Each row is a point. Two turns around zero, p and q, are shown by what they do to some points. Where does a point land after both, in the order given? Backwards means that the second turn is done in reverse. Each puzzle has new turns, and all numbers are rounded.
(in the rows, 128 means zero)

Turn p:
[167 117] -> [164 146]
[ 94 125] -> [105 103]
[122 141] -> [115 134]
Turn q:
[149 147] -> [115 153]
[116 107] -> [145 111]
[141  98] -> [160 132]
[106 160] -> [ 91 116]
Where do these land?
q, then p: [151 111] -> [133 156]
p, then q: [111 149] -> [117 103]
q, then p: [158 116] -> [126 160]
q, then p: [ 91 136] -> [137  91]

Turn p:
[120 119 169 136] -> [111 130 166 141]
[138 156 142 108] -> [122 166 125 127]
[ 95 123 111 147] -> [116  96 112 147]
[183 124  98 132] -> [185 135 120 104]
[103 118 121 118] -> [106 112 118 122]
Turn q:
[114 129 142 128] -> [121 121 145 130]
[ 82 142 166 133] -> [ 98 117 180 136]
[133 159 136 131] -> [123 154 142 116]
[159 101 109 138] -> [158 127  96 142]
[142  88 126 103] -> [153  91 109 120]
[139 149  89 135] -> [115 158  95 124]
Where do these land?
p, then q backwards: [138 157 134  79] -> [143 177 101 128]
p, then q backwards: [114 132 143 145] -> [110 121 134 146]
p, then q: [164 150 134  81] -> [107 155 132  75]
q, then p backwards: [135 117 116 153] -> [126 153 123 144]
q, then p backwards: [111 101 152 149] -> [119 120 143 169]
q, then p: [106 102 122 140] -> [135  95 137 139]
p, then q: [129 137  95 148] -> [143 136  95 141]

Turn p:
[145 149 129 173 143 161 153 117] -> [143 133 153 156 135  99 100  90]
[123 138 117 117 125  75 156 124] -> [121 124 127 100 145  92 133 168]
[145 121 125  98 170 169 103 156] -> [123 116 126 165 163 181 141 110]
[116 139 148 124 113 109 124 101] -> [145 134 144 112 104 121 137 150]
[126 134 124 152 110 126  81 113] -> [164 125 111 111 100 133 140 105]
[132 121 112 104  97 113 155 124] -> [ 97 129 115 130 116 102 142 154]
[101 145 120 141 110 145 154 144] -> [106 168 135 123 130 110 125 110]
[154 127 164 153 129 100 122 128] -> [167 123 119 128 122 124  93 151]
[110  79 112  90 157 152 104 144] -> [ 88  99 123 125 139 189 142 116]
Turn q:
[145 126 120 153 142 140 142 130] -> [160 122 121 141 124 125 112 127]
[ 99 165 103 172  72 102 118 132] -> [101 185 120 165  72 139 131 136]
[151 132 194  89 121 148 141 134] -> [137 109 157 118 160  98 179  93]
[130 102 112 106 110 121 128 140] -> [122 117 121 112 125 163 144 128]
[124 155 103 112 144 143 126 100] -> [123 134 164 116 128 128  91 132]
[155  99 169 133 131 111 131 110] -> [146 124  98  98 137  98 150 109]
[112  87 105 155 148 140 107 129] -> [119 105  85 137 130 143  91 129]
[ 98 164 134 127 128 123 157 135] -> [126 165 152 153 148 127 133 142]
[139 121 112 104 156 125 103 143] -> [119  90 134 112 130 132 121 155]
Where do these land?
p, then q: [120 108 148 147  80  92 141 106] -> [ 94 129 136 121  94 155 175 139]
q, then p backwards: [113  83 143 131 116 113 124 119] -> [122 118  95 128 117 122 108 162]
q, then p backwards: [149 131 164 143 138 163 151 133] -> [158 162 111 153 148 141 122 113]
q, then p: [101 172  93 106 160 154 111 123] -> [160 153 127 107 119 189 106 125]
q, then p backwards: [131 130  83 110 118 140 118 125] -> [108  94 156 126 139 137 121 117]
q, then p backwards: [151  99 155 129 117  87 140 102] -> [106 151 100 141 101  96  98 140]
q, then p backwards: [152 135 153 161 141 139 111 139] -> [167 135 111 144 113 125 135 103]
q, then p: [122 128 110 138 141 119 145 143] -> [134 135 111 143 144 132 121 110]
q, then p backwards: [114 165 103  88 141 145 111 162] -> [123 109 152  88 163 137 160  99]
